Every row gives one point. The window is the flat piece filled in between its corners: a triangle in 3 columns, a solid with four corners in 4, and so on. A path goes straight from each point to the next, and from the last back to the first. After which points does the path pass through the window?

Window (3 x 3):
[[-27 -45  42]
 [ 60  -7  13]
 [  2  54 -43]]
Path:
(1): [ 46  22 -65]
(2): [16 91 -1]
(3): [-31  20  13]
(4): [ 11  -9 -17]
(5): [-17  10 -70]
(6): [-19  67   6]
(7): [ 7 -4 81]
(8): [ -25 -112   28]
(9): [ -5   5 -42]
(10): [20 74  4]
(11): [ 5 37 -4]
(12): [-19  -2 -65]
(13): [ 42 -58   4]
(14): [56  8 38]
(15): [-37  44  11]
(16): [  2 -22 -55]
Through the window after points: 3, 9, 11

Window (3 x 3):
[[ -2  -6  -3]
 [ -7  89  -6]
 [ 53 -36  13]]
Path:
(1): [  3  64 -55]
(2): [-31  72  30]
(3): [ 45 -21  33]
(4): [ 50 -36  -5]
(5): [ 30  58 -36]
(6): [-16  89  34]
(7): [16 28 50]
(8): [ 20   3 -26]
(9): [ 26 -38 -15]
(10): [  2 -24  60]
(11): [ 21 -56  55]
(12): [ 53 -50 -21]
Through the window after points: 3, 7

Window:
[[ 40  -3 -58  24]
 [-44 -39  59 -13]
 [  7 -42  28  31]
 [ 34  30 -46  58]]
Path:
(1): [-11 -47  -8  46]
(2): [-42  -2 -18  47]
(3): [84  1  0 26]
(4): [ 69  38 -22  31]
(5): [-15 -58 -65  12]
(6): [  0 -36 -70  46]
(7): [ 48  17 -32  20]
(8): [ 84  -5 -11  34]
(9): [-10  21 -92  74]
(10): [-31 -35  26  39]
(11): [  9 -26  53 -51]
(12): [ 22 -19  11  -2]
Through the window after points: 2, 4, 6, 10

Window:
[[  40  -15  -10  -46]
 [-108   60   18   36]
 [   8  -54  -13  -13]
 [  64   -9   -1   27]]
Path:
(1): [ 45 -22 -78  -9]
(2): [ 51 -72  55 -12]
(3): [27  4 58 32]
(4): [ -3 -11 -29  28]
(5): [-47 -34 -86   4]
(6): [-43  18  54  30]
(7): [ 61 -10  29   6]
(8): [ 49  -8 -34  41]
(9): [ 44  36 -46  34]
(10): [ 31 -19  42 -16]
(11): [  7 -34  45 -15]
(12): [-21 -28 -76  12]
Through the window after points: 7, 11

Window (6 x 6):
[[-16  18 -49 -28 -17  38]
 [  0   3  37 -12  55   4]
 [-64 -83 -18   0 -87  51]
 [-58  14   8 -35  71  -4]
 [-29  -7 -48  13   9   9]
 [-42  36  13 -17  28 -32]]
Path:
(1): [ 11 -20  -4 -61  47 -24]
(2): [-75  50  15   7  23 -13]
(3): [-18  21   8   2  23  22]
(4): [-21 -36  -6 -27  23  17]
(5): [-27 -51 -26 -29 -36  10]
(6): [-99 -45   2  35 -61  78]
(7): [-45  26  14 -13  33  23]
(8): [-19 -73 -40 -39  45  -1]
(9): [-21 -85 -18 -27 -65   5]
(10): [-97 -44 -11  24 -65  83]
(11): [-48  37  23  20  68  28]
(12): [-26   5 -40 -67  54 -41]
Through the window after points: 1, 5, 9
